Every row gives one point. Each table stands for the endless flat space through its points: a line for two points, a plane for three, and so on. Write the one point that lies in both, or say that there is none.

First (3 x 4)
[[-30  -9  19 -27]
 [-28  11  39 -23]
 [-24  19  31 -15]]
Second (2 x 4)
[[-26 -13   9 -15]
 [-27  -7  15 -19]]
They share: [-28  -1  21 -23]

First (3 x 8)
[[ 19  16  14   5  20  27   9  26]
 [  9  -2   6  -3   4  31  15  28]
 [ 10   4   1 -10   9  26   8  24]]
Second (5 x 8)
[[  8   7  22 -30 -11  31 -11 -23]
 [ 18  26 -12   3  28   8 -23   9]
 [ 14  45 -48  28  45 -15 -45  17]
 [  8  31 -26   2  41 -13 -35   9]
 [  4  45 -14   4   2  31 -13 -13]]
They share: no point

First (6 x 11)
[[  4  -4  -4 -31   0 -13   4 -23  23  27 -13]
 [ -6   5  35 -33  -1 -25   3  -7  22  20 -40]
 [ -6  39  30 -30  -5 -10   7  -8   8   7 -69]
 [ 37  25 -26 -40 -17 -10 -12 -37 -29   1  25]
 [-23 -30 -48 -17   4 -15   5 -16  50  27 -25]
 [ -6 -19  59 -33   3 -58 -12   2  19  21 -11]]
Second (3 x 11)
[[ -7  -3  13  -5   7   0 -27   2 -18  18 -26]
 [-25 -27 -11 -29  13 -21 -36   8 -15   0 -29]
 [-10  -6 -32 -44  10 -42 -15 -19   3  -3 -14]]
They share: [  8  18  -8 -20   4 -21  -6 -25   0  15 -11]

First (4 x 12)
[[ -8 -14 -46   0 -31   2  26  25 -17 -34  -3  26]
 [-15 -13 -31  -1 -10   5  21  -8 -19  -5 -11  37]
 [-10  -4 -56 -27 -10 -24   2  -9   0   3 -18  32]
 [ -4  -8 -56 -30 -13 -22  -2  -1   5  -6 -11  24]]
Second (2 x 12)
[[ 19  -1 -20 -20  -3   0 -14  -4 -25  -3 -23  12]
 [-29 -55 -20  -8   3  18  10 -22  17 -21  19  18]]
They share: no point

First (6 x 18)
[[ 33  39  18 -21  18  -4 -33 -16 -33 -40  11 -16  12  11 -31 -61 -15 -13]
 [ 24  27 -10 -34  21 -11 -30  -5 -29 -17  26   2  39  27 -51 -60  16 -19]
 [ 46  35  32   0   4  12 -32 -22 -25 -44  10 -31  -6 -11   1 -42 -30  -9]
 [ 47 -12 -13   7  18  15 -25 -40   2 -24  34 -12  23  -3   8   0  15 -19]
 [ 19   3 -40 -23  63   1 -41 -45  19 -55  15  15   9  13 -35 -27  -5  -1]
 [ 27   9 -14 -17  23   3 -33 -21  -5 -21  25   3  23  17 -27 -29   7 -19]]
Second (3 x 18)
[[ 11 -20   3 -16  -1  -4 -58 -34   1 -35  28  -4  26   9 -31 -20  25 -13]
 [ 10 -16 -20  22  21   1 -27 -38  12 -31  52  34  -4  -1   3  11  -4 -32]
 [ 58  23 -29 -38  36  13 -24 -14 -12 -13  13 -26  50  17 -33 -49  23  -2]]
They share: [ 33   2 -21 -12  25   6 -30 -26  -1 -23  30   0  26   9 -19 -22  13 -15]

First (4 x 20)
[[ -4 -22  31   9  37  52 -17   2  -8   4 -12   8  11   1  -5 -45  20  13
   -2   4]
 [  6  13   6 -16  32  12 -47  -3  12   9 -37 -12  16  16  30 -35 -25 -32
  -22  24]
 [-17   1  35  -6  12  39   4 -15  12  15 -30  12  30   3  11 -23  28  -2
   -1   2]
 [  9  -9  12  -1  52  34 -53  11  -8   2 -20  -9   4  10   8 -55 -21 -10
  -17  22]]
Second (3 x 20)
[[ -2 -34   1   2  39  32 -30 -17   9  -6 -36   7  11  -7  16 -35   4   9
  -16  11]
 [ -7 -46  -8  -2  45  41 -30 -25  14  -8 -48  21  10 -16  22 -43   1  21
  -15  15]
 [ 13 -10  13  -7  12  26 -39   4 -12 -21 -21  -8  23  11   7 -11  -2 -18
  -37  -4]]
They share: no point

First (4 x 24)
[[ 20  28  -1  23 -25   2  15  12  25  11  10 -12   5  32  -4  24  11  -5
   48 -40  54 -20 -33  26]
 [ 32  50 -39  22 -25   9   5   3   5  41 -18  37 -45  41  -1  38  45 -24
    6  18  -5   3 -12  31]
 [  4  24 -21  21 -33  10  32  26  11  17  -7  -2   8  28   4  28   7 -25
   39 -31  55  -1 -29  49]
 [-16   0 -53  -8 -23  21  71  67  -3  33 -46   9  11   3   3   8 -19 -38
   24  -6  43  49 -28  59]]
Second (4 x 24)
[[ 13  -8 -10 -16 -22 -43  30  45  41  57   1  18  -1  36 -15   9  22  -2
   35 -24  37 -17 -18   9]
 [ 24  28 -13  21 -11  34  16  -2  21  -1  -5  -2 -12   2 -16  22   1 -21
   31 -15  25  15 -37   9]
 [ 21  14 -22  -1 -12  -9  28  30  20  35  -4   4 -11  22 -16  10  14  -9
   28 -25  36   4 -32  18]
 [ 11  40  -8  22 -32  31  26  35  21  13 -39   2   9  40  27  23 -12  12
   55  22  17  -5  -8  37]]
They share: [ 20  22 -19   7 -15   6  26  26  19  25 -11   2  -8  22  -8  14   7  -7
  33 -15  31   5 -29  21]

First (6 x 24)
[[ 45  44  13 -18  46 -13  64  -6  14 -25 -48  25   8 -12  27 -15  36  30
   20 -13 -29  17  37  30]
 [ 43   9 -38  41  17  -3   3  26 -13  -9   9  19  18  -5  19 -12  32  49
   17   7  18  -3  -1 -28]
 [  6 -14 -37  73 -14  13  -6  15 -14 -28   9   5  30   2  10 -42  37  27
    5  22  17 -31 -65 -36]
 [ 14  17 -24  30 -36  26  -3  46 -24 -29   9  45   0 -12 -20   0  27  14
   62  -8  58  19 -18 -11]
 [ -9  -7 -22  68  -6   6   4   1   1 -42   6  -8  32   6  15 -52  38  14
   11  30  12 -38 -74 -16]
 [ 51 -10 -48  46  35  10   1  20 -36  22   6   7   5 -30   0 -20  10  73
  -10  -5  26 -12   4 -29]]
Second (7 x 24)
[[ 37  27 -31  51  15 -38 -14  20 -11  15 -61  59 -17   9  19  10  83  30
  -36  27  -5  10 -31 -14]
 [ -9  44  25  -6  14  -4  48  38  21 -45 -32 -14  48 -44 -21 -51   5   2
   31 -12  16   1 -30 -16]
 [  5  10 -12  -2  -9  18  63 -10 -14  30 -74  58  27  -6   4 -37  56  29
  -25  30  27  23  23 -42]
 [ 46  -3  -6  12  18  64  66  17 -13   1  12 -25  19  -7 -11 -46   1  32
   35 -13   0 -39 -10   6]
 [ -7  30 -16  27 -36  28  57 -46 -10 -36 -51  31  30 -19 -54 -27  29  31
  -22 -16  44  49 -46 -29]
 [ -6  19  39 -42  24  24  86  52  16  -5 -30 -13  58 -46   9 -76   5   4
   50   6  13 -17  29 -21]
 [ 45  12 -40  77  41 -28 -32   1   2 -39 -31  47 -28  46  15  13  30  42
  -21   1 -50 -35 -44   4]]
They share: no point

First (5 x 24)
[[-16 -29  32  58   5  10 -56 -19 -17 -32 -42  67   8 -21 -16  59  31  25
   42  35  46 -32  -5  34]
 [  8  13 -16  19  15  24 -13 -63 -30  -8 -25  35 -21 -15  -3  -2   6  25
  -18   0 -38   0  36  62]
 [ -8 -20  24  12  26  61   2  18 -46  -3   4   2  21   4  55  65  34  66
   19   4  21 -48  44  -4]
 [ -2 -27  26  20  25  56 -12  21 -51   2   0   9  30   1  50  71  27  69
   12  15  24 -48  41  -2]
 [-10   9   0  -3  25  56  21 -25 -34  -6   1  -1 -13   3  41  20  26  45
    2 -20 -20 -24  54  26]]
Second (4 x 24)
[[ 14  -7   9  21  20  29  -5 -12 -15 -26 -18  43 -11 -24  30  27  24   4
   11  40  17 -41  25  60]
 [-13  -7  19  24   1  27 -25 -34 -50 -15 -17  41 -18   2 -12  42  21  50
    7  -7   0 -24  24  13]
 [-35   8 -25  13   6  31  27 -23 -12 -15 -22   1  -4  15   2  24  23  28
   39 -12  10 -24  51   4]
 [ -2 -17  15  31   2  19  -8 -20 -32 -14  -6  44 -21  -4   0  24  10  29
   10  11  13 -27  20  32]]
They share: no point

First (2 x 24)
[[  2 -11 -13 -16   8   7  24  -3 -23  30  27 -18 -28   0 -15 -16  12 -28
    5   5  26  -2  21  22]
 [ 18  -9 -19 -14  -6   3  30   7 -33  30  37 -26 -10 -16  -7   2  20 -34
   15  23  22   0  35  20]]
Second (6 x 24)
[[ 38  26 -11  11  26  -2  39  -6  -9  29  12 -27 -41   4   4  -5   5 -32
   38  21  39 -10  38 -16]
 [ 10 -29   3   6  19  31  11 -25  -9   8  -1 -42 -11  -6 -19 -13  37  -6
   41  31  12 -22  36   1]
 [-29 -62 -11 -54  -1   8  -9  26 -27  26  53 -25  44  -5 -45 -23  22 -41
  -24   9  -5  -6  37  66]
 [-17 -46 -13 -50   1   4  -5  18 -25   8  57 -39  38 -23 -55 -13  14 -43
  -32  15  -9   2  23  68]
 [ 38   7   8  22  26  21  11 -30  -2 -13   0 -53 -21 -43 -29 -10  29 -13
   34  41  -2   7   0  -2]
 [-17 -56  -6 -34  16  21  -3  -3 -12   3  30 -50  31   1 -47 -11  23 -24
    1  23   2 -30  50  41]]
They share: [ 10 -10 -16 -15   1   5  27   2 -28  30  32 -22 -19  -8 -11  -7  16 -31
  10  14  24  -1  28  21]

First (4 x 24)
[[ 15  32   0 -33   1  -2 -18 -16 -10  -9  23  -3 -29  28 -23 -10  -7  19
   47  -6  -2 -41  23  17]
 [-15  -4   2 -58  38 -21 -17  -4  21   3 -34  17 -35  12 -23  -1 -31   8
   36 -10  17 -32 -30   6]
 [-30  20 -10 -31  38  -3 -17 -40  12   9  -4  44 -26  18 -26 -13 -37  17
    9 -10  -4 -26   6   9]
 [ -7  45 -27  23  -1  35 -30 -50 -23  -7  60  23 -27  60 -11 -19 -35  -4
   15   8 -44  -3  73   1]]
Second (3 x 24)
[[  1  20 -28 -39  -8   3 -55 -69  21 -50 -17  13  -6   6 -25 -47 -50  32
   13  -8  16   4   5  -1]
 [ -3  10 -28 -35   2   3 -36 -53  19 -29  -8  20 -18  21 -15 -28 -39  20
   10 -14   8  -8  19   1]
 [-13  -2 -24 -26  20   3  -7 -25  12   6   8  29 -39  42  -2   3 -20   2
   10 -19  -7 -30  38   5]]
They share: no point

First (3 x 24)
[[ 18 -27  20   9  32  15  18  29  12  -3 -17  -1 -42 -16  -2  41  13 -20
    1 -26  28   9 -21 -13]
 [  6   2  22  24   0   6  16  19  19  14 -10 -10 -55 -34  32  38   3 -57
   -2 -33  54 -32 -18  27]
 [  0 -48  -1 -18  44   6  21  26  -3  -6 -23   8 -18   2 -17  23  28   4
   10 -29   7  30 -12 -37]]
Second (5 x 24)
[[  2 -37   9 -22  14 -17  -1  25  -1  10 -28  10 -45   0 -20   1  32 -17
   10 -31  13  14  -7   1]
 [ 38 -27  59 -26  22 -25  43  15   1   6   0 -28 -15 -26  -6  41  32 -35
   -2 -25   3 -14  11 -39]
 [  1 -49   9  34  62  16  36  36  -3  22 -10 -12 -43   9   0  65   2  11
   41 -14  23  19 -28  -4]
 [ 14  13  27   1  17  19  49  44  38 -32 -31   5   6 -55  18  45  18 -50
  -34 -26  26 -31 -38 -66]
 [ -8  -7  -1  18  29  23  29  55  29 -15 -43  20 -20 -25   5  36  12 -22
   -5 -21  28  -6 -52 -34]]
They share: [  4 -29   9  -1  28   7  19  24   6   1 -18   1 -33 -12   1  30  18 -19
   5 -30  25   7 -15 -13]

First (6 x 24)
[[ -4 -30   4  -3  29  15  52  -2 -10  57  37  18  20  13  13  13  21   2
   -3  84 -17 -15  36  12]
 [-15 -22 -43 -10   0  29  16  14 -26  50  24  16 -16  11  15  20  49  25
  -24  24 -53 -40  52  13]
 [ 17  20   4   2  23  11  26  18  23  33  36  21  -2  25   0   7  41   5
   23  69 -11 -33  12  57]
 [  8  58 -25 -65 -31  68  18  11  83  24  22  48   4  43 -47 -43  33 -16
    8  32  12  -6 -20  31]
 [ -7  44  11   9 -23  -3  27  50  33 -21 -10 -16 -48  45 -13 -17  20  64
   50   8  -2   2  44  72]
 [-21  16 -15  -3 -23  -3  23  48  17   7   8 -14 -44  39  -5 -11  20  50
   16  24 -28   2  42  52]]
Second (5 x 24)
[[-45 -11  11 -28 -49  69  67 -21  -4  84  51  -8  36  49   4 -42  48  44
   16  31 -54   4  54   1]
 [  1  22 -20 -45   1  -1  14  32  31  21  15  11 -30  15 -27  10   4  28
   -9  56   9 -31   7  24]
 [-35  10 -10 -32 -34  54  64 -22   4  83  44 -17  24  39  -9 -46  40  45
   27  37 -44   2  44  20]
 [ -9 -13   9  10 -29  45  13  17  14   6  -5  34   4  53  10 -10  36  12
  -18  17 -36   6  64  -1]
 [-21   6  -8 -11 -34  59  60 -24   6  72  22  -7  27  43  -5 -54  47  35
   26  26 -52  19  61  23]]
They share: no point

First (7 x 24)
[[  1  50 -15  48  -9  52   8 -30 -50  -8  -7  17 -23  28  46   8 -50  30
  -24 -11  15 -12  27 -34]
 [ 56  42  19  57   9  48 -10 -35 -90  24 -20  58 -30  35  81  32 -44  51
  -24 -33  10 -12  15 -23]
 [ 70  32  13  37  18  42 -20 -30 -38  18 -14  57 -34  15  40  41 -21  68
  -11 -35 -43  -3  23  13]
 [ 63   4 -21  -6  -2  50 -43   4  32  17 -10   4  -1 -11  -1  -5   8  39
   11 -13 -63 -15  24  43]
 [ 85  11   5  -3  -2  76 -40  13 -10   3 -30  37   6  33  45 -11 -12  35
   10 -10 -24 -17  13  38]
 [ 77 -11  -1  47   9  42 -67   7 -58  70 -53  16  12  -4  96  -6 -16  32
    7 -22   2 -10  16 -13]
 [ 35  26  -9 -27   1  66 -25  24  37 -40 -45  36  20  17  -8 -15  -8  31
   23  10 -41  -7  29  44]]
Second (6 x 24)
[[ 54  34  20  19 -12  23 -47   5  -4  18 -62   5 -17  -5  11  15  -7  22
   23 -15 -60 -23  -2  24]
 [ 71  26  -2  -3   2  -7  53  -2 -44 -22 -27  75  35  22  32 -34  -4  13
   -3 -43 -35 -23  19  24]
 [ 14  47 -12  -9  -8  41 -69 -28   6  55 -28 -20 -20  -9   1  48 -31  45
   13  -6 -27  -4  40   1]
 [ 63  68   0  -7 -22  -3 -33  -8   2  26 -49 -11   5  18  36  10 -42   3
   41 -41 -65 -17  37  22]
 [ -8  26 -19 -14   3  62 -81 -25  -3  76 -25 -17 -35 -32 -13  56 -21  76
  -19  24 -14  -9  25 -16]
 [  7  38 -32 -25   8  39 -19 -30 -24  40   1  27   9  -8  10  20 -26  51
  -19  -9   1 -13  49 -10]]
They share: [ 32  32  -3   3   2  33 -22  -9 -21  15 -27  33   3  -7  11   8  -8  32
  -1 -15 -24 -23  19  10]

First (2 x 24)
[[-19   4  23  23  34   4 -25 -18 -18  23 -14  -4  11 -22 -11  18 -28 -23
  -18 -14   3 -34  18   2]
 [-29  16   9  41  46  -6 -37 -24 -14  39 -18 -18  27 -20 -25   8 -28 -25
   -4 -18  13 -50   6  -8]]
Second (2 x 24)
[[-26  10  58  23  34   7  -7 -38 -27  32 -27  -6  -7 -22  -8  -1 -47 -19
  -21 -28  13  -9   1  -5]
 [-18   0  42  15  34   5 -15 -22 -27  22 -15   4  -3 -22 -10  11 -37 -23
  -23 -22   7 -17  17  -1]]
They share: no point

First (2 x 24)
[[-19  -1   6 -19  -6  -4  12  40 -18  -4  16  22 -32 -38 -35 -36  13 -17
   20 -20 -35  22  -2 -12]
 [-19   3 -14 -35 -30 -28  -8   8 -22   8 -16  34 -32 -22  -7  -8 -23   3
   -8 -16 -15  26  14 -28]]
Second (6 x 24)
[[-22 -20 -36 -28 -31 -18 -15 -24 -36   8 -28  24 -15 -40 -61   5 -15 -18
  -56   0 -72 -19  53 -45]
 [-30   0 -23 -27 -23  -8 -12 -12 -36  15 -19  36 -28 -41 -44  -6 -25 -17
  -26 -10 -41  11  24 -35]
 [-32  50 -40 -35   8  -8 -41 -23 -41  37 -31  62   0 -69 -47  38 -38  13
  -15 -12 -12  37  31 -14]
 [  6 -12  14 -41 -40 -28  -4  25  -5  -9   8  22 -39  13  37 -31   6  -7
   -6  -5  -7  25  17 -17]
 [ 14 -14   0 -39 -29 -40 -27   2 -15   3 -14  28  -5  10  33  -1  21  13
  -37  12 -27   7  53 -19]
 [ 23  43 -12 -53 -35 -31 -40   6 -16  22  -9  45 -18 -12  18  10   9   9
  -20  13   8  61  41   5]]
They share: no point

First (6 x 24)
[[-14  -8  14   5  24   2 -17   8 -31  48  29  33  23   5   3  -7 -38  11
    5  10  15  30 -33  35]
 [  2  55 -49   1  31 -13  15 -11 -84  64   7   9 -33   9  17 -42  44  -3
  -16  -9  -3 -26   3  19]
 [  0   3 -51  33 -19 -19  23  29 -52  10 -21  13 -31  -3  19   6  14 -35
  -20  -3 -27 -28  -3  29]
 [ -5  39 -86  26 -18 -18  39  24 -44  37  19  28 -29 -18  34  -1  53 -34
   12  -5 -47 -43  31  19]
 [-14   0 -16 -16 -44 -38   5  47 -19  -8 -15  12 -18  18 -15  12 -30 -36
  -11  39  -9  14 -56  -4]
 [-19 -37 -29  16 -55 -10   6  68  35  -3  34  55  27 -25  24  58 -43 -44
   41  32 -29  14 -16  33]]
Second (5 x 24)
[[-10  -5 -45  48  -2  -5  -6 -12 -46  41 -16   3 -43  -1  11   1  10 -42
  -12  16 -29   5   4 -16]
 [ 17  -3 -46  18  -9 -27  21  -2 -60  53  12  23 -37  29 -15 -20 -12 -30
   -4  13  -7   4  -2 -16]
 [  1  21 -17  41  -7  -3  13  19 -53  35  19  36 -11  15  -5  12  -2 -45
  -20  -7 -32  34  -4  15]
 [-28 -13 -34  39 -14  -5  -4  21 -23   7 -25   4 -21 -19  25  19   4 -29
   -8  14 -30  -7 -14  15]
 [-11 -21 -27   3 -35 -52   6  35 -25   1  -8  18   0  -6  -4  -9 -33   5
   -1  33 -15 -42 -37  32]]
They share: [-11  -5 -27  23 -19 -18  12  31 -33  13  -2  22 -10   0   6   9 -11 -23
  -7   9 -21  -2 -19  22]

First (4 x 24)
[[-26   0  -1 -35 -16   0 -19  49 -36  -2  29 -11  -6   3  13 -23  16 -23
   -2 -42   8  16 -29 -36]
 [-62 -21  -4 -41 -25 -12  -4  40 -33 -29  14   7 -12   0 -29 -68   7 -14
   34 -60  23 -23 -35 -39]
 [ -2  -6  15 -19 -14 -20   3  47 -30  20  27 -11  -2   5  17   9  14 -41
  -30 -30 -16  18 -35  -6]
 [-32 -25  12 -22 -27 -34  22  43 -28   1  18   9  -6   8 -17 -27   7 -40
    0 -50  -5 -15 -47   0]]
Second (4 x 24)
[[-44  17   6  -7 -34 -20 -27  15 -13 -20  27 -30 -13 -36   2 -60 -17   9
  -10   6  -3  12 -45 -38]
 [-29   6  42 -40 -32  25  -6  41 -30  32 -30 -17 -14 -43  -7 -15  32 -35
  -15 -24 -19 -12 -14 -15]
 [-12 -11   6 -44  -3   3  10  60 -13   4 -16   9  16 -20 -13 -22  33 -20
   -3 -31   8 -23 -26 -18]
 [-22   0  33 -45 -23  23   2  51 -25  28 -32  -6  -3 -37 -10 -14  38 -34
  -11 -29 -11 -19 -16 -13]]
They share: [-20 -12  15 -28  -2 -14  -9  32 -27  -4   9 -17  -8 -13  -7 -18   8 -17
 -12 -24  -4   0 -17 -33]

First (5 x 24)
[[-21  25  38  -9  12 -25  26  12  18  43  40  -7  23 -27  77 -12 -30   6
   39  -9  27   3  16  16]
 [ -7  -6  17 -10 -22 -59  25 -16  49  -3   8 -35 -11 -34  38  -3   1  36
   59 -13  14   0   2 -21]
 [  8 -38 -16 -57 -15 -54  27 -56  36 -51   1   4 -47 -15   5  30   1  -2
   34 -14  27  15   5 -70]
 [-52  18  51  15 -18 -18   4   3  13  23  46 -40  -3 -16  10  -4 -42  21
   -3  -1 -21 -32   6  16]
 [-33  -4  38 -28  21 -33   1 -14   2  -2  29  16   4 -12  21  14 -58 -12
  -11 -18  -6   7  21 -12]]
Second (6 x 24)
[[-35  -3  20  -7  -3 -47  33 -36  43  -6  40  -5 -19 -34  21  13   2  10
   16   2  25  18  14 -22]
 [ -6  39   8  -4   7 -46  11 -44  66 -17  25 -22 -12 -20  48 -10 -21  -1
   -4   4  36   7  22 -19]
 [ 24  -5  28 -15 -26 -35  29 -11   2 -26  35 -48  -2 -17  42   9 -59  -8
   11 -29  32 -39 -13 -17]
 [-36 -33   3 -14  -8 -59  53 -31  47   0  51  -4  -8 -23  12   0   2  -7
   28  -5  40  15  11  -2]
 [-27 -65   3 -53 -21 -42  51   0 -29  -2  30  11 -21 -16   9   8 -46  -4
   53 -41   6 -30 -29 -14]
 [ 16  -9  -8 -33 -11 -44  28 -18  23 -15  27 -28   1   0  41 -19 -60 -25
   19 -26  34 -33  -6  -4]]
They share: no point
